Each row is a point. The ring and each string are closed loops that go straight from each point to the next, and from the last back to the first. Before rounding, they use only three directions, however many columns there are. How many times does the string pass through the ring? Passing back the other way cancels.

Ring (6 x 3)
[[ 16  35  25]
 [ -4  41  -9]
 [ -7   5 -47]
 [ 17 -25 -52]
 [ 38 -28 -24]
 [ 31  11  27]]
String (16 x 3)
[[ -3 -28 -62]
 [-11 -10 -12]
 [-10  -3 -11]
 [-27   2 -17]
 [-26  25 -42]
 [ -4  42 -56]
 [ 17  31 -46]
 [  9  11 -19]
 [-12   5  -6]
 [-25   5 -28]
 [-21  -5 -55]
 [-15 -13 -18]
 [  4  -8 -26]
 [ 22  -4 -42]
 [ 36 -22 -90]
 [ 19 -30 -83]]
Times through: 0
String (26 x 3)
[[ 47   1 -21]
 [ 62  -6  -5]
 [ 43   1  -4]
 [ 64   2   6]
 [ 55  -1  20]
 [ 33 -10  41]
 [ 11  -9  27]
 [ 21 -11  26]
 [ 39 -19  25]
 [ 64 -18  -3]
 [ 62 -11 -26]
 [ 62 -20 -30]
 [ 70 -43 -40]
 [ 31 -39 -20]
 [ 30 -45 -29]
 [ 45 -42 -54]
 [ 56 -25 -68]
 [ 36  -5 -42]
 [ 12  -2 -13]
 [ 32 -12 -38]
 [ 46 -21 -51]
 [ 52 -21 -51]
 [ 27 -12 -21]
 [  9 -15   1]
 [  8 -16   6]
 [ 19  -9  -2]]
Times through: 0

Ring (8 x 6)
[[-19   2  44  16  47 -49]
 [ 12  10  43 -12  28 -25]
 [ 49  20  24 -33  -2   1]
 [ 54  15   3 -31 -25  22]
 [ 34   0 -16  -9 -37  34]
 [  4  -7 -18  22 -17   4]
 [ -6   1   2  32  19 -41]
 [-14   3  20  32  39 -58]]
String (29 x 6)
[[ 47  26  23 -20  14 -31]
 [ -2  -3  27   0  12  -4]
 [-32 -17  46   5  27  -1]
 [ -7  -4  26   7  17 -12]
 [ 30  24  33  -9  31 -49]
 [ 10  20  51  -2  52 -63]
 [-40  -6  63  18  63 -52]
 [-47 -16  51  23  48 -31]
 [-17  -6  32  12  26 -21]
 [ 28  19  23  -5  21 -37]
 [ 24  24  45 -11  42 -55]
 [ 10  16  59 -14  47 -45]
 [-13  -5  53  -9  30  -8]
 [  2  -2  31  -6  12  -2]
 [  8  -1  22  -5   5   1]
 [ 26   4  26 -26  -7  20]
 [ 76  26  20 -55 -22  23]
 [ 87  35   9 -50 -21   6]
 [ 67  29   7 -30 -10  -9]
 [ 29   7   6 -11 -11   7]
 [ 13  -9   0  -8 -27  38]
 [ 49  -1 -15 -31 -57  67]
 [ 84  22 -14 -46 -51  43]
 [ 74  29   0 -34 -22   3]
 [ 30  13  11  -7   1 -13]
 [  8  -6   9  -3 -11  19]
 [ 58  12  13 -47 -31  43]
 [ 77  30  26 -58 -15  16]
 [ 70  37  25 -36  10 -30]]
Times through: 1
String (25 x 6)
[[ 42  10  27 -40 -13  28]
 [ 64  32  37 -46  10 -15]
 [ 51  31  31 -26  20 -36]
 [ 19  10  20  -3  13 -21]
 [ 22  16  29  -6  24 -34]
 [  6  17  54  -3  53 -59]
 [-43  -7  64  20  64 -52]
 [-39 -13  43  22  41 -29]
 [ -9  -2  26  11  22 -22]
 [ 27  24  32  -4  34 -54]
 [-22   3  58  10  57 -53]
 [-61 -25  63  19  50 -17]
 [-24 -11  42   6  27  -8]
 [ 27  15  22  -8  14 -25]
 [ 56  33  23 -23  15 -38]
 [  5  -3  17  -1   2   2]
 [ 19  -3  18 -22 -16  34]
 [ 68  20   9 -47 -29  31]
 [ 95  39   3 -50 -24   2]
 [ 40  16   8 -14  -4  -8]
 [ 16  -4   4  -7 -18  25]
 [ 41   0  -5 -27 -41  51]
 [ 93  33  -2 -52 -35  21]
 [ 82  28   5 -50 -30  22]
 [ 55  11  15 -47 -31  45]]
Times through: 0
